Every row gives one point. Each table stands for the endless flat space through its points: a line for two points, a plane for three, and so on. The two share one point or none. Which?

First (2 x 4):
[[-16 -26   3  -1]
 [-11 -23  -1  -2]]
Second (2 x 4):
[[-11 -29 -10  16]
 [  7  -5   8 -20]]
They share: no point

First (2 x 8):
[[ 16  17 -23  11 -18   9  -8   9]
 [ 22  23 -11  21  -8   5  -4  17]]
Second (2 x 8):
[[ 21  20 -11  26  -5   9   0   7]
 [ 16  20 -26   1 -25   4 -15  22]]
They share: [ 19  20 -17  16 -13   7  -6  13]

First (2 x 9):
[[  9   6   3 -17 -19  18   4  18  10]
 [  3  -2   1  -9 -17  10  12  24  20]]
Second (2 x 9):
[[ 10  -2   4  -3 -24  20   6  11   9]
 [  2   6   0 -23 -12   8  10  31  21]]
They share: [  6   2   2 -13 -18  14   8  21  15]

First (3 x 12):
[[  9  -2  18 -13  30 -21  -5  -3  36 -21   3 -15]
 [ 19   3  12   5  17 -20   3  14  18 -10  -2  -6]
 [ 37  12   0  23  14 -23   9  29   6  -1   1   3]]
Second (2 x 12):
[[19 -5 21 -2  6 -8  6  4 15 -3  6  6]
 [23 -6 22 -5  5 -4  6  1 15  1 10 10]]
They share: no point

First (3 x 14):
[[  7   7  21   4  17 -32  42  17   6 -28  13 -30 -31 -24]
 [  3 -13   5  20  -7  -8  12 -12  23   6  -8 -15  -9 -17]
 [-13  22  33  15 -11  -4   7 -13  -1   4   0 -24 -13 -12]]
Second (3 x 14):
[[ -1  17   9  28 -11 -26   4   0  13  12 -12  -3 -19 -19]
 [  1  -5  23   4  -7   0  20 -22   3  -2   0 -27 -17  -7]
 [  4  16   4  28 -13 -31   4  -1  12  15 -16   3 -24 -17]]
They share: [ -5   7  21  16  -7  -8  12 -10   9   2  -2 -21 -13 -15]

First (2 x 20):
[[ 16   5  10  -3 -15  35 -28  12 -23  -2  13   6  19  11   2  12 -19  17
    2   9]
 [  6  -5   0 -11 -15  25 -18  16 -13  -8   9   6  17  13   6   6 -13   9
   -2  13]]
Second (3 x 20):
[[ -8  -9  -2 -11 -23  31  -8  24  -9 -26   7  20  20  27  -5 -14 -24  19
   -6   3]
 [ -4 -11  -6 -13 -17  21 -14  22 -11 -16   7  12  16  17   5  -6 -14  11
   -8  13]
 [  2  -8 -16 -12 -11   8 -25  18  -9  -3   6   9   6   9  12  -4  -6   5
   -6  20]]
They share: no point

First (2 x 24):
[[ 12   3  20  -7 -13  -3  -2  12 -14  -5 -18  13  17   6  -6  23 -19   3
   -3  -2   9 -15  12   8]
 [  4  13  18  -1 -23   7   2  12 -20  -9 -22  21  15  -2   0  27 -27  13
  -13  -8  15 -21  12  10]]
Second (2 x 24):
[[ 31  -2  39 -16 -17 -20  11  -3 -11   0  -7  27   6  28 -18  36  -9  -5
   20  10  12 -21   0  10]
 [  6  -2   9  -6  -2   0 -14  22 -11  -5 -22  -3  26  -2  -3  11 -19   0
  -10  -5   2  -6  20   5]]
They share: [ 16  -2  21 -10  -8  -8  -4  12 -11  -3 -16   9  18  10  -9  21 -15  -2
   2   1   6 -12  12   7]

First (2 x 24):
[[ -5   4 -21  -9  15  13  -4  14  19 -10  -9   9   9  -1  11   6  10   3
  -11   7  17  21  -7 -16]
 [  4   7  -9   6   9  19   5  14  16  -4   3  12  12  -4  -1  24   1  -6
  -20  19   8  15  -1 -28]]
Second (3 x 24):
[[-19  24 -34  -4   6  -3  -7  15  22   4  -2  12  -8 -13  10  26  13  17
  -11  21  18  30  -3 -17]
 [ 11  -6 -16   2  36  33  -7  33  22   4  10  18  16   5  22  14   7  -1
   -5   3   6  24 -27 -17]
 [-14  13 -16  -9   5   0   2   3  16 -11  -9  10   5 -10   0  18   3  -1
  -22   9  19  20   8 -26]]
They share: no point

First (2 x 24):
[[-20 -26  15 -12   8  -3  18 -18 -11  -7  21  -2  15   8   8  -1  -2  14
  -14  14   6  15  14 -11]
 [-22 -16  15  -2  -2  -5  18 -12  -7  -5  13  -6  25  14   0   1   0  18
   -4   4  12  25   8   1]]
Second (3 x 24):
[[-15 -21   1 -15   0  -1  18 -11 -14   5  13 -10  18  19  11   5   0  13
  -13   7  12   7   5  -5]
 [-27 -21  29   1   6  -7  18 -19  -4 -17  21   2  22   3  -3  -5  -2  19
   -5  11   6  33  17  -5]
 [-39 -37  17 -15  20 -21  -6 -19 -18 -15  13   6  18  -5  -1  -7 -20  25
  -37  15  -8  27  -3 -13]]
They share: [-21 -21  15  -7   3  -4  18 -15  -9  -6  17  -4  20  11   4   0  -1  16
  -9   9   9  20  11  -5]

First (3 x 24):
[[-11 -32 -24 -24 -24  -4  16   6  -8 -10   4  23 -26  26   0 -13   8 -18
  -11   1 -15 -18  39   3]
 [ 19  -2 -18   6   6 -28  -8   6   4  -4 -20  35 -26  32 -18  -1 -16 -18
   13   1  -3 -24  15  -3]
 [-12 -18 -14 -34 -19  -8  15  -6  -9  -9  -9  13 -14  12   6 -14  19  -3
  -19   7 -10  -1  20  -1]]
Second (3 x 24):
[[ -7 -15 -41 -38  -4 -19  13   3 -25 -25 -17  18  -8  12  -1 -27  -4   7
  -10  -4 -21 -36  24  -1]
 [  9   5 -21 -14  -4 -31   1   3  -1 -21  -1  10 -24  24   3 -15  20 -13
  -10  -4 -13 -16  24  -5]
 [  2  -6 -41 -32  -1 -27   8   8 -18 -29  -9  12 -14  16   1 -28   7   3
  -10  -7 -24 -36  27  -1]]
They share: no point

First (3 x 24):
[[ 11 -18  23  -5 -12   4   7  -5 -15  -5  22  26  -6  -3  33 -10   5 -25
    4 -23  12 -13  14 -18]
 [ 26   3  -4 -23 -33  16   4 -11 -21   4  31  14 -39  -3  30 -34  17 -28
    1 -11 -21  11  20 -24]
 [ 18 -21  24  -7 -11  12   2  -1 -17 -10  31  34  -5 -11  44 -10   7 -30
    5 -23  13 -15  18 -18]]
Second (2 x 24):
[[ 16  -1   6 -23 -30  -3   7 -22  -2 -11  24  17 -23   4   7 -27  19 -16
   -6 -13  -9   6  -2 -36]
 [ 11 -16  21  -8 -10   2  17  -7 -17   9  14  12  -8  -1  27  -7  -6 -31
   -1 -28   6 -14  18  -6]]
They share: no point

First (4 x 24):
[[ 36   4  -9 -13  -4   4  -1 -14 -23 -26   3 -16   1 -20  -5  -9 -23 -22
  -19 -18  19   9  -5 -43]
 [ 16  10  -4  -7 -11   5  -3   7 -23 -21  12  12  -9  -1  12  21  -9 -11
   -1  -6  19  -6  12 -15]
 [  4  15  -8 -16 -18  21 -14   7  12 -18  -5  26 -36   2  11  39  12 -24
    0  -3  33  -1  39  -1]
 [  0  18 -14 -23 -41   3 -35 -11   5  -3  -2   4 -17 -27  -2  25   7 -37
    7 -26  27  -4  22 -15]]
Second (3 x 24):
[[ -2  33 -37 -11 -24   7  -7   1 -34 -15  16   9 -14 -33 -10   7   9 -17
  -19  -9  13  -2  21 -39]
 [  8  17 -19 -11 -20  -1 -15   3 -16 -21   8  13 -10 -21   0  11  -1 -21
   -7  -9  13  -6   9 -21]
 [  8  12 -16 -13 -17  -4 -16   8 -11 -26   6  19  -6 -18   0  10  -5 -19
   -4  -7   9 -11   4 -15]]
They share: no point

First (2 x 24):
[[  7 -13   9   9   3   1   4  25  -2   4   7  -9  -8  -8   9 -15  -9  25
  -13  23  -7   0 -13  17]
 [-11 -19  15  15  -6 -17  10  16 -17  13  13 -27 -23 -23   9 -24  -9   7
   -7  20 -22 -12   2  11]]
Second (3 x 24):
[[  4 -24  -2  -4  -5  -9   1  11  -4  20  16 -22 -18 -26  23 -12 -14  23
  -15  33 -33   5  -8  22]
 [ -7 -11  11   0  -6  -4  14  21  -9  11   6 -15  -6 -12  14 -11 -17  21
    0  32 -24   3   8  19]
 [  8 -36   6  20   9 -29   9  21 -24   6  16 -30 -26 -22   9 -36  -2   1
  -25   7 -19 -27 -22   4]]
They share: no point

First (3 x 24):
[[-19  -1 -18  -3  14   7  22   3  -8 -17 -25  15  -9   1  12  17 -27  19
   34  -7  16  -7  20  -4]
 [-19 -11 -24 -27  -4 -11  16  21  -2  -5   1 -21 -27  -5  -6   9  -9  21
    8  17 -12 -13  12 -28]
 [-29 -11 -23 -33  -1 -18  27  23  -8  -7  -5 -15 -39  -4 -13  17  -7  29
    4  18 -14 -12   0 -24]]
Second (2 x 24):
[[-21  -4 -16 -19   4  -1  14  12  -5 -14  -4   4 -22  -4   4  10 -17  17
   24   6   0 -19  21  -8]
 [-23 -14 -22 -17   8  -5  20  10  -1 -12 -12  -2 -16   6  -4  20 -25  23
   14   6  -4  -9  17 -18]]
They share: no point

First (4 x 24):
[[ 14  10 -27  10 -17   7   1 -22  -9  22 -22  15 -18  -8  28  21  12  13
    1   2 -15   2  -8   2]
 [ 25   0 -29   9  -7 -10   0 -11  -6  19 -28  -3  -4 -19  15  17  17  10
   -3  -9  -5 -12 -15 -13]
 [ 34 -10  13 -10  -7  17   0 -15  20 -22 -24  -6   5  22 -27  14  -5  18
   -4  -6  12  -8  14  25]
 [ 37   1  -2   1 -16   8   3 -22  10  -9 -32  -6  -1   9  -9  14  -3  17
    4  -3   8 -13   4  12]]
Second (4 x 24):
[[ 22 -11  -9  14 -12  28 -20 -35   1  -2 -26  -6 -15   5  -4  15   3   7
   -4  -4  -7  13 -17  35]
 [ 37  -6  -3   4 -20  16 -14 -32   1   9 -19  -1 -17  22  -7   5  -2   9
    0  -1 -13  17  -8  35]
 [  2 -21  -3   1  -1  11 -21 -36 -10  -1 -27 -15   4 -15  14  24  22   1
   10 -14  -1   1   5   9]
 [ 43   0   5 -23 -25 -15   1 -19  -4  24  -8   8  -8  34   3   2   5  11
   12  -1 -13   7  22  13]]
They share: no point

First (2 x 24):
[[ 14 -16  -3 -16   8  -7   2  -3  -4   3 -19   5  13  10  10   0   3  10
   -6  13   2 -13   3  10]
 [ 20  -7 -12  -4  -1   2  -1   3   8  18 -19  20   7  16  -5 -12   0  16
  -18   1  -7  -1  21   1]]
Second (4 x 24):
[[ 21 -11   4 -15   1   9  13   2  21  25 -11   8  30  30   7 -13  -5   7
   -1  12 -10   5  23  -2]
 [ 26  -6  -9 -17  12  -2  -3  -4   4  14 -12  17   9  15  -1 -18  -4  14
  -16   5  -2  -6  13   1]
 [ 17 -13 -29 -15   7 -24 -19  -9 -21 -14 -23  36 -21  -8 -13 -13  11  19
  -30 -15  12 -23   4  15]
 [  2 -26  -7  -7 -20  -6  11   4   8   2 -26  21  15  17   1   2  14   6
   -2  -5  -2  -4  23  13]]
They share: [ 18 -10  -9  -8   2  -1   0   1   4  13 -19  15   9  14   0  -8   1  14
 -14   5  -4  -5  15   4]

First (4 x 24):
[[ 26 -20 -14 -41  15   8   8  17  -2 -32 -27   9  25  12  -7  -3   8  -7
   -8 -24  11 -24 -34   2]
 [ 16 -10 -23  -9   4  12 -11  -1   0  -8 -17  17   3 -11 -22   7  18   3
  -20 -12  10 -13 -19   6]
 [ 16  -5 -17 -17  23  26  20 -24 -28   6 -27  10   1 -24 -12 -13  18 -27
  -22 -15  19 -17 -19  15]
 [ 10 -24 -29 -15  28  26   7  23  -9 -21   3  29  16   9  -6  15  -2 -14
   -1   2   2 -19 -10   1]]
Second (3 x 24):
[[ 34  -3 -31   3  25  21   1 -13  -7  -6 -11  10  -3 -26 -34  19  15 -26
  -44 -14  30   5  -2  32]
 [  4  -8 -16 -37   0  11   6  -8 -27 -11 -36  25   7  -1   1 -26  15  -1
    6 -19   5 -35 -37  -8]
 [ -2 -12 -11 -39   1  14  10  -7 -27  -6 -36  23  10   0   6 -30  16   1
   11 -16  -1 -40 -40 -14]]
They share: [ 16  -9 -20 -15  16  20   7 -10 -15  -3 -21  14   4 -15 -15  -3  16 -14
 -19 -13  14 -16 -19  10]
